Each row is a point. The ring and each string are closed loops that go straight from each point to the next, and from the last back to the first. Before rounding, they use only three directions, however many columns there are. Count how often each string passes through the ring. Passing back the other way cancels.

Ring:
[[ 19 -22   2 -22]
 [ 29 -26 -47 -22]
 [ 19 -24 -67  -9]
 [  4 -20 -68   5]
 [-20  -5 -47  21]
 [-35  13 -15  24]
 [-41  27  27  19]
 [-36  24  53  10]
 [-20   5  56  -1]
 [  5 -15  29 -15]]
String:
[[ -7  32  17 -13]
 [-25   5  15  11]
 [-68  -3  35  51]
 [-72  28  26  49]
 [-55  14 -10  42]
 [-37 -19 -28  37]
 [-17 -13 -20  14]
 [  3  24 -34 -12]
 [  5  21 -50 -11]
 [  1  14 -22 -10]
 [-14 -14 -29  14]
 [ -7  11 -19  -2]
 [-15  32 -22   1]
 [-40  42  -6  20]
 [ -6  44   9 -17]
 [-19  56  30 -10]
 [-41  50  55   8]
 [-27  56  53  -7]]
Times through: 0
String:
[[ 45 -33 -23 -39]
 [ 43 -62 -56 -24]
 [ 52  -4 -56 -48]
 [ 27  23 -28 -36]
 [  6  -3 -28  -9]
 [ -5 -33 -50  14]
 [ -4  -9 -36   4]
 [  8  32 -25 -21]
 [-28  -1 -67  31]
 [-50 -19 -42  52]
 [-37 -16 -13  33]
 [-51 -12   1  43]
 [-61  29  36  36]
 [-43  51  54   9]
 [-11  50  37 -18]
 [-14  10  17  -2]
 [-39 -20  48  25]
 [-37 -24  80  18]
 [-27 -47  62  19]
 [-13 -30  12  10]
 [  5   0   7 -15]
 [ 34  -1   5 -43]]
Times through: 0

Ring:
[[ 35 -26  11   9  18  -5  -7 -44  46 -21  11]
 [ 18 -35  -7 -42  27   3 -12   5 -16 -75 -14]
 [ -8 -33 -21 -47   8   3 -14  29 -49 -66 -17]
 [-34 -17 -29 -13 -25  -4  -7  30 -51  -8  -2]
 [-19  14 -20  28 -21  -8  14   8 -10  40  13]
 [ 10  23  -4  49  -5 -10  22 -23  36  52  22]
 [ 30  -1  10  42   6  -9   8 -49  60  27  23]]
String (28 x 11):
[[ -17  -44  -19  -28  -13   -3  -24   11  -37  -42   -6]
 [   2  -23  -12  -19    6   -1   -7    6  -16  -36   -4]
 [  25  -20  -12  -59   47    9    0   27  -30  -93  -24]
 [  39  -37   -4  -71   59   10   -9   14  -19 -120  -28]
 [  25  -48    1  -36   24    1  -21  -15    3  -74   -8]
 [  16  -52    2  -17    6   -4  -26  -28   12  -49    1]
 [  47  -43   11  -32   42    2  -15  -29   27  -80   -7]
 [  38  -20    4  -21   38    2   -1  -15   19  -56   -5]
 [  16  -10   -6   -6   16   -2    3   -5    5  -24    1]
 [  14  -39   -1  -13    7   -3  -18  -21    9  -39    2]
 [  19  -56    1  -33   15   -1  -27  -20    3  -70   -6]
 [  35  -42   -3  -69   52    9  -14   11  -19 -117  -26]
 [  22  -21  -12  -53   41    8   -1   23  -28  -86  -21]
 [   3  -19  -12  -15    6   -1   -5    4  -12  -30   -3]
 [  -2  -22  -11   -6   -4   -4   -8   -2   -9  -17    2]
 [  -2   -7  -21  -29   14    3    4   30  -36  -41  -12]
 [ -29  -11  -35  -41   -4    3   -1   55  -74  -42  -17]
 [ -64  -38  -40  -20  -54   -7  -25   41  -80   -7   -3]
 [ -36  -27  -25    1  -38   -8  -16   11  -36    7    6]
 [  -8  -14  -14    4  -11   -5   -3    0  -10   -1    6]
 [  -9    9  -21    2   -2   -3   13   20  -22    3    1]
 [ -39   12  -34   10  -30   -6   11   36  -47   29    5]
 [ -48   -6  -33   12  -46   -9   -3   27  -47   32    9]
 [ -39  -26  -25    9  -44  -10  -16    8  -33   18   10]
 [  -1  -10  -12    0   -1   -4    1    1   -7   -8    3]
 [ -22   -1  -30  -20   -5    0    5   40  -51  -19   -8]
 [ -40  -24  -38  -41  -18    1  -11   53  -80  -40  -15]
 [ -35  -46  -29  -41  -22   -1  -26   32  -65  -48  -11]]
Times through: 2
String (29 x 11):
[[ -26  -37  -22  -19  -23   -4  -20   14  -39  -25   -2]
 [ -19  -24  -19   -8  -18   -5  -11    9  -27  -12    2]
 [  -7    0  -19   -6    1   -2    7   19  -23  -10   -2]
 [ -21   18  -29    1   -7   -2   18   36  -39   10   -1]
 [ -37   19  -31   25  -33   -8   15   27  -34   48   11]
 [ -36    3  -23   40  -46  -13    3    2  -13   60   21]
 [ -12   -7  -13   22  -21   -9    0   -8    1   24   14]
 [  -1    9  -12   20   -4   -6   13   -2    4   20   10]
 [   6   30  -13   25    6   -4   28    6    7   28   10]
 [  -1   55  -17   48   -1   -7   43   10   11   66   17]
 [ -24   25  -19   55  -36  -13   19   -3    5   77   25]
 [ -22   -9  -16   29  -34  -11   -3   -9   -3   37   18]
 [  -7   -6  -14   11  -11   -6    2    0   -5    9    8]
 [  -7    5  -18    5   -3   -4   10   13  -15    5    3]
 [ -32    4  -31   -4  -20   -3    7   36  -49    7   -1]
 [ -56  -27  -39  -20  -44   -5  -17   43  -76   -8   -4]
 [ -38  -39  -29  -24  -31   -4  -23   26  -57  -25   -4]
 [ -18  -37  -16  -10  -21   -6  -20    1  -23  -19    2]
 [ -22  -50  -19  -29  -19   -4  -28   10  -39  -42   -5]
 [  -2  -27  -12  -15   -1   -3  -11    2  -15  -30   -2]
 [  13  -16  -14  -40   28    5    0   21  -27  -64  -15]
 [  25  -25  -14  -76   54   12   -2   37  -43 -116  -32]
 [  19  -49  -12  -78   41    9  -20   24  -41 -121  -29]
 [   3  -50  -10  -38    7    0  -25    1  -22  -66   -9]
 [  -1  -34   -9  -11   -5   -4  -16   -7   -8  -27    2]
 [   9  -15  -11  -17   14    0   -1    6  -11  -35   -4]
 [  12  -18  -18  -56   35    8    0   34  -41  -82  -23]
 [ -10  -40  -29  -80   21    9  -17   54  -78 -105  -32]
 [ -30  -48  -29  -50  -14    1  -27   35  -68  -63  -16]]
Times through: 5
